Each row of a before or after table is a point. One or more steps were done to the points. Then noise was added and the rows were shuffled. The steps act on how far a point lies along the listed directions, d1 being the first. Name the steps. A step turns or swaps two directions, mirrors them in a line or flattens them onto one, adds a multiple of one to another, or multiplies one. Angles are multiples of 10 degrees, from the lower direction toward the higher: turns from -170 to 170, lines from 10 to 170 but not 90. Use the fewest steps. Two steps may share a direction if one is a turn and the other turns, adds or multiplies; they go together, in the order done. Otherwise the lowest direction goes first.

Directions:
(1): [-35  51]
(2): [-51 -35]
Before (13 x 2):
[[  6 -41]
 [ 43 -78]
 [  9  -8]
 [ -4  37]
 [-32  11]
 [ 20 -10]
 [ 30 -95]
 [-28 -20]
 [ -9 -65]
 [-28  13]
 [ 57  -6]
 [-10 -10]
 [ 40   2]]
After (13 x 2):
[[ -2  -5]
 [-22 -80]
 [ -4 -11]
 [  2   6]
 [  1  -3]
 [  3  11]
 [ -9 -36]
 [-17 -61]
 [-15 -61]
 [ 12  31]
 [  1   2]
 [ -6 -27]
 [  3  10]]
Steps: flatten d1 and d2 onto the line at 130 degrees

Directions:
(1): [-19  76  19 -35]
(2): [ -5  20 -85  -1]
(3): [57 38  6 54]
(4): [ 64 -10  -5 -59]
Before (13 x 4):
[[-56 -24   2 -36]
 [-33  22  -1 -78]
 [ 64 -31   3  -5]
 [-26 -10  -9 -38]
 [ 44   6   7 -59]
 [ 36  14 -68 -75]
 [ 75  22 -85 -35]
 [-57 -21 -72 -34]
 [-41  40 -15 -86]
 [  3   3 -60  49]
 [ 23  11 -15 -17]
 [ 17 -17  -2   3]
 [ -7  32  28 -56]]
After, 13 rows:
[[-68 -50 -14 -49]
 [ 19  35  19 -44]
 [-28 -19 -69  22]
 [ 20  17  -4  11]
 [-20  12  23 -95]
 [-35 -39  45 -25]
 [-21  23 -32 -85]
 [-20 -16  22 -33]
 [ 16  26  36 -50]
 [ -6  39 -80 -59]
 [  1  -3   1  11]
 [  2  19 -13 -20]
 [-15   3  38 -77]]
Steps: flatten d1 and d4 onto the line at 40 degrees; turn d2 and d3 by -40 degrees

Directions:
(1): [ 95 -23  32  41 -28   6 -28  -8]
(2): [ 13  -3 -29  34  60  26 -16  85]
Before, 9 rows:
[[ 88 -25  34  19 -42   2 -23 -38]
 [ 35  -5  37 -10 -29 -16  14 -33]
 [ 64 -15  43  26 -13   1 -10  -3]
 [ -4 -14 -25  12 -34 -12  -4 -17]
 [  0   2  36 -37 -64 -17   8 -68]
 [-94  31 -73 -32  60  18  30  42]
 [ 57   7  34 -23 -59 -16  10 -65]
 [-50  -6   1 -18  17   2   0   5]
 [ 28  28  31 -37 -75 -52  21 -84]]
After:
[[  9 -18  34  -9 -19  -3 -11 -34]
 [-25   9  -7   4  50  13  10  56]
 [-23  -7 -37   9 -19 -12  -1  -4]
 [-68  38 -37 -53  31  -5  37  15]
 [-84  22  -8 -59  -4 -10  26 -12]
 [ 93 -17  29  15 -73  -2 -13 -79]
 [-61  11 -49 -20  60  19  12  57]
 [-44  14  -4 -30  29  -9  32  20]
 [-85  58 -33 -64   9 -41  49  -8]]
Steps: mirror d1 and d2 in the line at 60 degrees

Directions:
(1): [-39  53  13 -93  42  25   8 -22   9 -10 -42]
(2): [ 11 -28  -3   3  38  41 -64   6 -95   6 -27]
Before (11 x 11):
[[-10   7  -7   1  -6 -20  31   0  42   1  18]
 [-13  28  -4 -32  15  -2  35  -7  25  -5  -4]
 [ -2   8   5  -1 -14 -11  18  -1  34  -4  14]
 [ -4   9   9  -5 -30 -13  21  -8  45 -11   1]
 [  3  -6 -12  -4  17  30 -13   5 -29 -15 -15]
 [-65  60   7 -95  28  11  40 -23  41  -5 -39]
 [ -5   2  -5   9 -14   0  24  17  23  -2   0]
 [ 17 -15   1  34 -14  -6 -11   8   3   6  15]
 [ 19 -26   4  18   9  18 -26  12 -65   7   2]
 [ 17 -18  -8  30 -23  -8  -8  -4  -3   8  -2]
 [ 15 -14 -16  31 -45 -17  20  18  21   1  19]]
After, 11 rows:
[[ 17 -32   1  32 -21   5 -25   5 -23  -2  -2]
 [ 11 -42 -19  92 -65 -50  36  22  41  13  51]
 [ 19 -20 -16  44 -13 -13  15  11   1   5  24]
 [ 12 -17   0  22  -2   9 -20   5 -22   1   8]
 [  7 -15  -9  -8   5  31 -28  16 -54   1 -21]
 [ -1   7   0 -18   7  12 -17 -12 -17   2 -31]
 [  2   8   6 -19  24  19 -24  -6 -17   2 -15]
 [  2 -11  -8  19   3  19  -3  24 -21   4  -7]
 [ -7  16  -6 -18  -3   6  31  -2  32 -22  -3]
 [-19  35  18 -60  16   8  30 -12  13  -5 -14]
 [  6 -29 -11  30  11   2 -17  10 -29  10   7]]
Steps: turn d1 and d2 by -130 degrees

Directions:
(1): [ 10 -42 -16  16  34 -31  74  17  70  47 -18  39  27  19]
(2): [-17   2  -7  -4  15 -65 -20  -1 -41  95  32 -27   5 -51]
(3): [ -5  35 -21  48  44  73  -2 -47 -15  58  21   8 -16  50]
(4): [-12 -28  60  51  19 -22  37   9 -12 -33  83   3 -53   2]
(5): [ 13  75   6  40 -10   9  61   0 -16 -21  14  -4  75 -50]
(6): [-21  35  -6   0  85  -4 -12  29  53 -25 -13 -79 -15 -13]
Before:
[[  7   2   1 -49 -25 -12 -61  16 -45 -18  -3 -31 -15 -26]
 [-18  -4   1   8  43 -56  11  34  49  46 -32 -45   8 -44]
 [-28  85 -28  22  42  58 -17 -14 -14 -25 -22 -30   4  12]
 [-12  44   6  39  47   7  -3   5 -16  19  40 -44 -21 -29]
 [-20 -45   9   1  20 -55  34  47  37 -24 -13  -6  -5 -18]
 [  9 -16 -33 -36   0  51   1  -6  34 -18 -38  31  -9  54]
 [ 14 -70   3  19   7  26  36 -32  23  52  29  56 -57  83]
 [  8  -9  -7  13 -10  60  33 -38 -10  18 -14  57  11  43]]
After:
[[ 22  57  25  22  12 -10  93  31  46 -86   8 -37  54 -49]
 [ 15  33 -11   5  -1  28 -12 -16 -42  31  16  -5   9  -3]
 [ 13 -64  13  -1 -46  35 -20 -13 -15 -14   4  63 -63  58]
 [  8  12 -13 -43 -28 -37  22  27  -1 -14 -12  -1  49 -52]
 [-11 -75  -9 -53 -74 -16 -42   2 -22 -32 -43  65 -37  41]
 [  5 -62  -1  22 -57  39 -17 -47 -29  79 -12  82 -35  61]
 [-17 -38  -4  24 -13 -15  10 -16 -44  69  21  37 -13   9]
 [-11  35   9 -19  50 -16  34  42  49 -75 -40 -57  30 -50]]
Steps: multiply d1 by 0.4; turn d2 and d3 by 120 degrees; multiply d4 by 0.7; multiply d6 by 2; turn d5 and d6 by 150 degrees

Directions:
(1): [ 65  19  11  75  34 -15  47  29 -54 -52   0 -64  47   6 -44 -58 -18   0
  65  -5]
(2): [-34 -60 -19  11  48  34 -95 -53  41  -8 -53 -49  14  45 -38 -31  48  14
  44   9]
(3): [-17  13 -52 -29  -2 -37  -7  78 -60 -12 -72  56   1  -6  41 -17  84  27
  52  27]
Before (9 x 20):
[[ -4  -6  -8  33  19  19 -23 -10  13 -19  -7 -26  30  29 -13 -30  20   4
   23  11]
 [ 18 -18 -10  20  10   7  -3  -9  -5 -36  -2 -19  17  19 -13 -12   6   0
   10   3]
 [-28 -18 -26 -21   4   6 -43 -18  30  10 -20   8  -9  22  -7 -10  20  -5
   -1  10]
 [ 50  48  24  -1 -42 -43  95  74 -48 -15  38  41  -9 -59  42  14 -26  -8
  -40  -7]
 [ 12  -8   0  -8 -22   1  33  12   0   8  10 -12  -7 -15   4  10 -21  -2
  -26  -3]
 [  9 -39  33  26   8  41  -2 -65  57   3  25 -57   2  16 -50  17 -54 -12
  -40  -4]
 [  9  -4  -1  11 -10 -17   1  14   2  -4 -13   7  -2  13   1  -5  10  30
    8  16]
 [  0  20   2 -18 -26 -28  30  17 -30   4  21  27  -1 -16  30  11 -11 -24
   -9  -3]
 [  9  37   4 -10 -17 -39  79  36 -50   3  32  38 -18 -25  24   7 -14  -2
  -38 -21]]
After (9 x 20):
[[ -4  15   2 -14 -20 -26  19   9 -25   3  14  18   1 -11  25   4  -6 -21
   -2   0]
 [  9 -11  -5  -7 -16   4  26   7   3  11   4 -13  -8 -12   3  10 -18  -3
  -27  -2]
 [ 41  29  21   5 -28 -33  67  56 -34 -18  23  21  -5 -45  30   6 -16  -5
  -27  -5]
 [-26 -12 -25 -23   0   5 -33  -9  22   8 -15  14  -9  19  -2  -9  18  -5
   -1  10]
 [ 11  -6   1  13 -11 -15   3  16   1  -8 -12   4  -1  14   0  -5   5  28
   11  15]
 [ 20 -19 -10  23   7   7   6 -11  -5 -35   6 -20  19  17 -10 -10   0   1
    6   0]
 [  5  25  -1  -6  -5 -34  61  25 -44   1  21  26 -13 -15  16  -1  -8   1
  -27 -18]
 [  1 -39  32  17   0  38  -2 -64  60  11  26 -44  -6  12 -43  27 -51 -13
  -52  -4]
 [  2  -1  -6  31  13  15 -15  -6  12 -18   0 -23  28  23 -12 -27  13   3
   19   9]]
Steps: turn d1 and d3 by -10 degrees; multiply d2 by 0.7
